Each wall is flat, endless, passes through zero and stands at right angles to its row. A trip goes straight from one point to another. List the walls that it crosses, first one first.

Walls:
(1): -.22 .35
(2): -.35 -.94
(3): .01 .37
(4): .66 -.26
Trips:
.09 .77 to -.05 .19 -> none
.08 -.23 to .28 .47 -> 2, 3, 1
-.77 -.04 to -.14 .25 -> 3, 2

Walls:
(1): -.04 .06 .35 .03 -.36 .21 .31 -.16
(2): .49 -.13 .04 .22 .23 .10 -.24 -.11
(3): .23 .50 -.02 -.14 .41 .31 .69 -.39
Trips:
.05 .14 -.04 -.17 .06 .30 -.19 -.30 to -.10 -.32 .42 -.27 -.05 -.36 .43 -.05 -> 2
-.14 .12 -.01 .36 .39 .69 -.16 .21 to .07 -.21 -.44 .62 .37 .23 -.14 -.01 -> 3
.14 .53 .37 -.66 .34 -.53 -.25 .19 to -.14 .00 -.45 .23 -.09 -.65 -.63 -.32 -> 3, 2
-.50 .38 .08 .26 .01 .50 -.51 .35 to -.14 -.02 -.20 -.11 .01 .45 .22 .13 -> 1, 3
-.33 .03 -.66 -.19 -.43 -.11 -.54 -.26 to -.09 .17 -.17 -.31 -.18 -.10 -.25 .26 -> none
.02 .27 -.39 .44 -.46 .04 .06 .02 to .13 -.28 -.15 .69 -.44 -.64 .38 -.19 -> 2
.35 -.01 -.02 -.45 -.77 .03 -.03 .24 to .01 -.23 .83 .11 .12 -.30 -.09 .48 -> 2
-.62 .09 .94 .04 -.11 -.07 .07 .13 to .58 -.14 .23 .00 .39 -.44 .31 -.02 -> 3, 2, 1
-.86 .12 -.39 .00 -.03 .18 -.49 .59 to .40 -.15 -.21 .02 .02 -.40 .03 .05 -> 2

Walls:
(1): .32 -.44 .29 -.50 -.07 .17 -.34 .53 .32 -.19 -.33 -.02 .43 -.46 -.35
 -.78 -.07 -.04
(2): -.09 .03 -.16 -.16 .16 .29 -.13 .76 .00 -.49 .43 -.35 .32 .22 -.12 -.18
 .08 .29
(3): .59 -.36 .12 -.18 .07 .26 -.37 -.20 -.65 -.19 .29 .35 .16 -.05 -.53 -.13
 -.40 -.09
(4): -.10 .05 .12 -.81 .72 .13 .04 -.39 .08 .33 -.09 .11 .11 -.60 -.30 .21
 .42 .06
(5): -.03 -.65 .10 -.22 .07 .24 -.31 .07 .11 .56 .40 -.94 -.27 .13 -.40 .05
 -.42 -.58
(6): .13 -.81 -.07 .00 .14 .46 .01 .14 .46 -.29 .30 -.47 -.45 .04 -.04 -.12
 .64 -.37
Trips:
.15 .45 -.26 .26 .33 .06 .08 -.20 .27 -.38 -.70 .16 -.41 .42 .51 .04
 -.27 -.59 to -.39 -.12 .46 .40 .12 .06 -.50 .48 -.44 -.22 -.04 .07 .60 .29 .20 -.10
 .36 .17 -> 2, 1, 3
-.37 .45 -.13 .07 .25 -.06 .34 .52 .43 -.39 -.35 .48 -.13 .37 -.34 .57
 -.09 .31 to .04 -.10 -.06 -.16 -.07 -.74 -.16 .50 .14 .39 .12 .02 -.03 -.02 .61 -.70
 .15 -.31 -> 1, 6, 5
.12 .20 -.21 .58 .00 .32 -.74 -.29 -.36 .22 -.53 .12 -.06 .18 .38 -.09
 -.06 -.31 to -.29 .18 -.41 .65 .35 -.14 .21 -.24 -.01 .52 .39 -.09 -.25 .50 .36 .40
 .14 -.16 -> 3, 5, 6
.32 -.29 -.72 -.47 -.03 -.29 -.01 -.07 .41 .15 .03 -.36 -.22 .05 .26
 -.11 .10 .35 to .00 -.38 -.28 .07 -.46 .10 .44 .38 .12 .01 .00 -.11 -.19 .19 -.26 -.01
 -.12 -.35 -> 4
.27 -.11 -.24 .39 .13 -.29 .32 .07 -.14 .48 -.13 .42 -.16 .73 -.06 -.34
 .09 .20 to -.08 -.51 .50 -.32 .04 -.33 -.03 -.21 .48 .24 .37 .22 -.15 -.24 -.15
 -.16 -.17 -.44 -> 3, 5, 6, 1, 4
